Each row is a point. Examples show where two turns around zero, p and q, send a point. Write where each new point lands after one turn and then the other. Backwards means that the second turn is done in reverse. Each puzzle has new turns, and all numbers are rounded.
(in the rows, 128 means zero)

Turn p:
[127 169] -> [131 169]
[173  94] -> [170  90]
[ 85 139] -> [ 86 143]
[128 109] -> [126 109]
Turn q:
[172 105] -> [172 105]
[119 165] -> [119 165]
[ 93 114] -> [ 93 114]
Where do these land?
q, then p: [194 114] -> [193 109]
q, then p: [125 141] -> [126 141]
p, then q backwards: [ 89 141] -> [ 90 145]
p, then q backwards: [104 116] -> [103 118]

Turn p:
[138 101 133 139] -> [142 107 133 146]
[101 125 123 138] -> [100 120 130 133]
[142  96 188  78] -> [172  97 178  84]
[121 117  86 125] -> [115 112  89 130]
[138 201 110 160] -> [111 204 109 147]
Turn q:
[105 139 158  50] -> [103 107 162  54]
[118 114 113  76] -> [127  96 117  82]
[165 165 155 166] -> [150 181 158 155]
[146 129 102 158] -> [148 143 102 153]
[128  92 123 159] -> [134 105 119 168]
[105 129 117 159] -> [106 135 110 155]
Where do these land?
q, then p: [152  89 112 188] -> [140 135 113 202]
q, then p backwards: [151 140  88  88] -> [153 136 110  75]
p, then q: [148 124 154 139] -> [145 141 153 141]
p, then q: [ 97 105  98 152] -> [101 104 101 158]
p, then q: [111 171 130 105] -> [105 143 130  85]
p, then q: [110 139 186  96] -> [120 118 187  93]

Turn p:
[116 124  84 109 119 156] -> [115 109  80 112 133 144]
[148 109 107 198  93  88] -> [167 114 114 192 139  75]
[146 112 138 121 104 137] -> [148 104 133 125 109 132]
[135 149 155  85 139 103] -> [136 159 154  84 114 124]
[ 90 170 179 132 166 164] -> [ 64 164 167 136 109 164]
[124 109  93 138  86 107] -> [144 101  93 134 127  88]
[132 155 151 110 167 161] -> [109 156 147 116 124 178]
[136 140 130 141 151 124] -> [130 150 135 140 141 136]
[124  84 115 118 127 111] -> [138  96 130 111 155 109]
Turn q:
[144 130 119 139 111 134] -> [136 133 126 141 107 137]
[ 98 131 166 103 146 159] -> [121 104 146 107 175 155]
[122 163 120 122 120  76] -> [115 165 148  99 107  97]
[142 109 133 176 112 127] -> [122 131 133 182 114 125]
[124 167 117  98 188  93] -> [146 166 122  76 164  89]
[134 134 144 165 123 119] -> [124 146 149 160 127 124]
[143 119 107 101 140 183] -> [160 106  90 117 138 166]
[121 114  86 140 138 173] -> [128 129  73 143 135 160]
[123  85 160 108  75  90] -> [ 99  73 165 128  87 102]
Where do these land?
q, then p: [152 139 125 154 133 126] -> [142 148 126 154 117 128]
p, then q: [150 125 102 132 107 131] -> [145 131 103 141 105 122]
q, then p: [150 136 178 124 120 148] -> [142 114 173 142 120 157]
q, then p backwards: [139 101 152 132 126 125] -> [128 101 138 149 116 126]
q, then p: [ 60 134 128 117 117 134] -> [ 66 119 125  98 135 134]
p, then q: [147 123  31 111 172 129] -> [175 160  44  99 158 122]
q, then p: [ 63 129 140 138 126 134] -> [ 64 128 135 118 143 132]
p, then q: [164 136 167 116 124  97] -> [162 124 178 125 111 127]

Turn p:
[187 165 159 133 121 162 157 137] -> [175 164 147 126 117 169 171 146]
[129 121 104 135 102  92 113  84] -> [141 121 129 141 118  79 118  85]
[157 124 117  90 129 136 147 102] -> [147 127 113  95 128 123 165 106]
[130 107 104 139 150  95  98 158] -> [136  91 110 140 141 104  97 158]
[140 126 102 105  99 182 142 163] -> [126 138  90 103  75 161 141 146]
[ 82  91 163 129 120 149 104  82] -> [ 88 106 165 115 129 147 102  71]
[ 79 212 164 146 149 153  65 123] -> [120 205 162 121 166 156  46 130]
[113  99  84 152 148 114 147 137] -> [111  98  84 164 138 118 130 130]
[135 108 156 123 135  69 179 165] -> [108 102 152 147 142  95 182 178]
Turn q:
[ 82 139 142 175 182 146 133 178] -> [105 161 145 191 176 141 119 172]
[177 147 100  80 151 112 126 105] -> [159 136  98  84 153 104 141  85]
[152 175 118  98  91  88  99 130] -> [138 167 117  81  90  82 130 120]
[106  72 114 153 161 114 125 150] -> [106  86 135 168 164 105 112 143]
[134 149 163  64 130 128 117 104] -> [139 146 162  65 135 138 144 106]
[134 105 119 159  84 175 107  97] -> [128 100 112 133  84 171  81 120]
[117 118 144 143 143 132 160 199] -> [133 128 133 159 154 125 152 197]
[ 88 104  94 163  94 146 152 116] -> [ 80  97 100 161  97 153 128 133]
[161 143 158 117 116 112 133  73] -> [163 132 150 111  99 133 144  76]
Where do these land?
p, then q backwards: [106 140 134 157  83 109  72 116] -> [129 127 147 169 119 106  63 111]
p, then q: [112 162 135 143 139 129 136 149] -> [124 167 124 144 138 130 120 148]
q, then p backwards: [ 96  91  73 167 122  69 157  84] -> [ 84  63  88 157 100  94 168  94]
q, then p: [182 113  90 128 175 107 146 127] -> [169  93  93 150 169 103 148 112]
p, then q: [121 149 155  57 164 161 133 113] -> [117 150 130  71 183 156 163 118]
q, then p: [ 82 143 107 143  84 139 105 136] -> [ 87 154 124 127  92 117  84 134]
q, then p: [140  72 119 159 124 106  93 174] -> [138  68 145 148 123 100  89 167]
p, then q backwards: [172 135 153  98 177 194 169 106] -> [143 153 147  70 150 184 189 106]
p, then q backwards: [141 120 177 125 125 127 137 134] -> [113 117 173 113 127 127 141 130]
p, then q: [128 156 139 102  86 140 133 141] -> [125 157 129  97  97 130 153 145]

Turn p:
[131 127 150 116 113 140 129 121 153] -> [145 139 131 135 107 115 126 108 142]
[168 129 118 182  75  59 122  98  83] -> [182 104 164 125 146 153 166 148  41]
[102  66 166 145 123 198 119 127 152] -> [151 154 134 108 125 163 139  89 213]
[165 119 138 137 154 102 131 119 103] -> [123 161 145 109 146 129 135 144  92]
[126 183 100 137 146 146 144 100 107] -> [ 99 122  78 151 146 133 136 109  92]
[157  63  99  94 129 136 196 150  95] -> [107 132 113  44 108 108 183 169 142]
[ 87 126 120  94 147 138 100 104 129] -> [ 96 105 137 124 146 115 102  88 147]
[ 92 171 148 136 110 168 104 156 178] -> [141 120 106 191  98 143  92 110 173]
[142  72 111 145 134  98 128 181 152] -> [158 129 148  99 140 123 118 197 160]
[114 126 153 142 170  82 145 122 174] -> [133 159 154 166 166  82 130 148 144]
[145 184 115 114 128 151 110  82 124] -> [121 127  90 142 126 124 106  77  83]
[108 170 116  94 106 118 108 176  84] -> [ 82  81 135 142  83 149 103 149 105]
Turn q:
[106 136 114  86 120 115 159 140 148] -> [112 140 146 102 130 149 122 169 154]
[177  93 124 118 108 143 143 115  91] -> [127 121  96 139 113 100 190 137 135]
[180 146 147 101 133  80 154 138 181] -> [141 111 164 100 101 103 120 199  95]
[146 121  90 126 114  98 140 140 173] -> [120 107 140 100  82 115 106 153 148]
[111 104 182 102 100 123  89 148 113] -> [134 135 153 177 116 180 160 128 108]
[131 118  92 135 167  80 137 134 170] -> [ 98  84 150  80 111 117  94 134 122]
[102 139 165 190 114 215  99 149  75] -> [141 170  70 218 162 134 112  74 121]
[139 142 117 111 129 170  86 131  49] -> [122 187  86 134 130 136 176  79 107]
[ 86 155 162 158  90 124 105 112  97] -> [154 161 166 175 150 132 127  86 142]
[120 127  86 127 168 151 125  80 168] -> [152  94  97  67 145 136 103 112 142]
[109 127 128 152 166 109 170 121 143] -> [105  97 141 115 168 107  99 138 133]
Where do these land?
q, then p: [ 72 137 126 144 116 133 110 101 128] -> [146 168 116 133 147 119 108  86 131]
p, then q backwards: [153  97 130 127 204 159 137 158 158] -> [105 182  85 108 116 163 181 145 120]
p, then q: [122 130  98 153  99 151 151 140  59] -> [ 97 135  70 137 149 145 146 150 177]
q, then p: [113 159 151 140 137 101 150 104 176] -> [125 173 170 114 116 135  86 138 128]
p, then q: [107 155 118 126 165  98 116  60 125] -> [111 100 151 107 183 114 141  78 105]
q, then p: [117 114 128 106 122 118 142 170  88] -> [107 109 116 174 130 138 153 128 155]
q, then p: [136  95 125 129  71  90 125 142 122] -> [175 127 143 158 105 129 168 131 151]
p, then q: [183 142 121 143 114 190 175 117 166] -> [134 164 115  69  86  73 122 137 166]
q, then p: [112  98 135  69 121 171 104 126 170] -> [136 134  63  87  92 151 118 126 159]
q, then p: [179 119 159 150 131 139 141 127  70] -> [116 117 129 141 167 124 180 172  94]
q, then p backwards: [113 163 119 122 128  60  58 163 146] -> [159 129 192  88 106 118  70 128  84]
